Rows are points. To make a cloud, some directions were put in groups of two or more. Within a group, all points are equally far from the middle, so they leave a hole (a ring in 2 directions, a hollow ball in 3). The other directions are filled evenly. Then the cloud was stretched, turned, moved and blurred a little. Count the holes, and give their numbers of directions, smallest first.

Cloud (21 x 3)
[[-56  20  13]
 [-64   3  18]
 [ -8  46 -50]
 [  3  52  20]
 [ -3  68  14]
 [-39  10 -51]
 [ 27   0  56]
 [-27  55  14]
 [-43 -16 -47]
 [-71   4  13]
 [-19  -9  32]
 [ 12  55  -7]
 [ 41  27 -13]
 [-75  37 -40]
 [-40  56 -10]
 [ 15  66 -16]
 [  0  75  -8]
 [-20  21  34]
 [  8  -5  44]
 [-63  -2  13]
 [ 48  13  17]]
Holes: 0

Cloud (29 x 4)
[[  6 -43  10 -33]
 [ 16   7 -25  56]
 [ 16  62 -12  37]
 [-30  -5  35  38]
 [ -5  75 -31  21]
 [ 78 -47 -21  -1]
 [-57  36  34   7]
 [-35  51 -11 -42]
 [ 15  11  48 -43]
 [  5  22  13 -59]
 [-36  62  47  12]
 [ 33  53   2  35]
 [ 70 -27  11  41]
 [ 47  29 -13 -42]
 [ 57 -63  -3  -8]
 [-12  73  30  16]
 [ 30 -12   7  62]
 [ 25  41 -37 -47]
 [ 43  31   2 -42]
 [ -2  10  79  -2]
 [-26  -2  60  34]
 [ 49  26 -43 -37]
 [-41  19   5 -37]
 [ -1 -39  -2 -25]
 [-44  -1  12   9]
 [-48  22  48  21]
 [-20  42 -10 -53]
 [ 36  41  33 -12]
 [ 86 -26 -11  10]]
Holes: 2 (2, 2)

Cloud (47 x 6)
[[ -7  51   5 -68 -55  -2]
 [-20 -11 -26   5  12 -21]
 [ 11 -20 -10 -36  11 -74]
 [-71 -13  30 -55 -26 -54]
 [-85 -16  17   4 -27 -30]
 [-60  17   1  11  20 -20]
 [ 23  26  -5 -56 -58 -21]
 [ -4   4  41 -17 -82 -32]
 [  0   9   5 -25  24  72]
 [ -8   9  27  26  38  25]
 [-25   0  54  51 -57  29]
 [-77 -15  47 -39  12  34]
 [-20  37   3  48 -42 -39]
 [ 23  50   9 -15  16  23]
 [-22  -7 -17 -45  45  -3]
 [ 18  -6  37 -94  14  12]
 [-82 -16  21 -52 -21 -27]
 [-18 -18 -26 -56   8   0]
 [ 72  -1   9  -4 -28 -31]
 [-15 -12 -16 -60  43 -21]
 [  6  13  15  13  38  39]
 [-58  44  37 -21 -33  51]
 [ 33 -14  11  17 -12  75]
 [  8 -31 -24   4 -16  25]
 [ 32 -30 -12 -43  -5 -47]
 [-66 -16   1 -23 -42  17]
 [-23 -50  40  48   9 -15]
 [-20 -36  40   0 -22 -82]
 [ 28 -52  22 -45  44  30]
 [-67 -18  10   5   3 -55]
 [ 24 -30  -3  47   4  17]
 [ -6 -17  81 -29 -24 -23]
 [-14 -14  40   8 -28  83]
 [-50 -32  60  27  -8  37]
 [ 26 -15  -2  25 -38  62]
 [-34 -36  48   7 -18  64]
 [-95  18  19   2 -27  -1]
 [-25 -48  40  51  10 -11]
 [ 25  10  64  12  -1 -38]
 [  3  33  60  15   1 -17]
 [ -3  45 -24 -19 -50  30]
 [ 11 -22  47 -39  57 -47]
 [ 21 -58  -4 -24  -9   9]
 [ 24  11  32   5 -80  33]
 [-34 -17 -20 -31 -28  27]
 [ 31   4 -12  50 -26   9]
 [-52 -16  -2  11  11 -50]]
Holes: 3 (2, 2, 2)
